Each wall is flat, endless, passes through zero and stands at right angles to its row. A trip goes straight from one point to another. Which walls does it cross, in order?

Walls:
(1): .10; .03
(2): .09; -.08
(3): .12; .51
(4): -.32; -.47
Trips:
.33; -.59 to .63; -.19 -> 4
.00; -.13 to .48; .11 -> 1, 4, 3
-.44; .03 to -.43; .17 -> 3
-.42; -.35 to -.26; .02 -> none
-.37; .23 to .61; .32 -> 4, 1, 2
-.29; .31 to -.28; -.04 -> 4, 3
-.13; -.10 to .58; .13 -> 2, 1, 4, 3
-.13; -.29 to .57; .13 -> 1, 4, 3
.16; .21 to .60; -.20 -> 2, 3

Walls:
(1): .45; .45; .08; -.45; .00; .06; -.51; .16
(2): -.22; -.59; .04; .47; .12; .71; .13; -.28
(3): -.06; -.44; .22; -.43; .33; -.13; .09; .06
(4): -.53; .57; -.25; -.31; .75; .25; -.30; .29
(5): .49; .22; -.29; .14; .18; -.39; .37; .10
(6): -.09; .51; .26; -.32; .20; .18; -.59; .42
(7): .42; -.37; .10; -.22; .28; .16; -.53; .14
(8): -.02; .24; .24; -.28; -.48; -.30; -.02; -.15
Trips:
-.27; .09; -.10; -.01; -.39; .04; .59; .31 to -.80; .24; -.09; .85; -.08; -.03; -.11; .46 -> 2, 4, 5, 8, 6
-.40; -.14; .28; .10; .34; .07; .27; .03 to -.59; .09; .01; .35; .26; .12; -.08; .23 -> 6, 3
-.41; .34; -.36; .53; .85; -.17; -.03; -.19 to .27; -.20; .14; -.34; .13; -.36; .63; -.02 -> 6, 3, 2, 4, 8

Walls:
(1): .54; .26; .05; -.02; .25; -.27; -.16; .00; .29; -.11; -.09; -.08
(2): -.27; -.41; -.52; .36; .00; -.27; -.10; .41; -.23; -.42; -.11; -.06
(3): -.27; .00; .09; -.34; .16; -.22; -.16; .00; .00; -.32; -.46; .15
(4): -.20; .23; .13; .10; -.26; -.09; .00; .18; .29; -.14; -.38; .38
(5): -.19; -.13; -.09; -.32; -.26; -.38; -.19; .41; -.44; .32; .19; -.39
(6): -.18; -.17; .19; -.01; .16; .33; -.17; -.35; -.01; -.30; .25; .16
(7): -.13; -.31; .45; .40; -.02; -.58; -.46; -.16; .25; -.02; -.12; .48
(8): .10; .16; .63; .58; .16; .06; .06; .18; -.21; .05; -.45; -.20
(9): -.07; -.25; -.35; -.01; .26; -.34; -.21; -.54; .31; .00; -.13; .51
Trips:
.00; .16; .15; .01; .56; .34; .06; .31; .13; .04; .09; .37 to .01; -.21; -.15; -.37; .71; -.26; .02; -.15; .19; -.52; .50; -.22 -> 9, 4, 8, 2
-.34; .53; -.33; .18; .17; -.11; -.32; -.11; -.08; -.59; -.14; .19 to -.31; -.05; .27; .02; .42; -.09; -.31; .27; .29; -.24; .16; .13 -> 8
-.03; -.08; .22; .53; -.15; .31; .27; -.56; -.09; -.27; .08; -.46 to -.54; -.21; -.52; .72; -.31; -.12; .09; -.09; -.01; .04; -.55; .08 -> 2, 7, 4, 9, 6, 3
.53; -.27; .03; .01; -.10; .38; -.16; .14; -.08; .36; -.15; .11 to .04; .17; -.25; -.06; -.54; .26; .37; -.04; .09; .16; .41; -.23 -> 5, 1, 8

Walls:
(1): .45; .25; .27; -.67; .20; .14; -.60; .13; -.25; -.05; .20; .48; .54; .11; .93; -.37; .15; -.19; -.16; -.11
(2): -.02; -.14; .32; .42; .52; -.09; -.46; .57; .04; .20; .46; -.47; -.40; -.14; -.33; -.14; .23; -.07; .11; .10
(3): .08; .39; -.41; -.32; .29; .32; .06; .08; -.12; .08; .30; -.22; -.06; -.40; -.03; .10; .28; .07; -.16; -.51
(4): -.47; .22; .01; .11; .23; -.34; .47; -.38; .32; -.14; .28; -.08; -.10; .12; .16; .18; .52; .08; .08; .16
(5): -.33; -.41; .72; .34; -.05; .03; -.14; -.16; -.08; -.03; .14; .33; .16; -.28; .14; .00; .18; -.54; -.34; -.09
(6): .35; -.39; -.29; .23; -.21; -.10; .24; -.03; -.40; -.09; .00; -.16; .45; -.17; -.04; .06; -.34; .05; .07; -.07
(7): .06; -.21; -.43; .89; .30; .12; .09; -.53; -.10; -.11; -.13; .37; .10; -.19; .42; -.10; -.27; -.01; .01; -.06
Trips:
.94; .11; -.04; .22; -.06; -.08; .33; -.44; -.20; -.20; .40; .06; -.53; .23; -.27; -.44; -.18; .01; -.14; .27 to .04; -.18; -.16; -.03; .08; -.21; -.08; .04; -.40; -.26; .35; .23; -.41; .34; -.33; -.27; -.40; -.06; .34; -.24 -> none
.43; -.24; -.09; .36; .15; .23; -.16; .23; -.17; .24; -.53; -.08; -.15; .03; .30; -.12; -.42; -.30; .41; .18 to -.03; -.20; -.20; .20; -.48; -.21; .08; -.15; .30; -.10; .34; .21; .59; -.11; -.44; -.12; .37; -.24; .08; .07 -> 1, 5, 2, 4
-.42; -.21; .00; -.05; .22; -.62; .09; -.37; .11; -.30; .32; -.53; -.18; -.10; -.28; -.01; -.03; .19; .32; -.11 to -.18; -.55; -.09; .37; -.39; -.22; .24; .47; -.10; -.26; .18; -.35; .17; .05; .11; .10; .02; .01; .03; .07 -> 5, 7
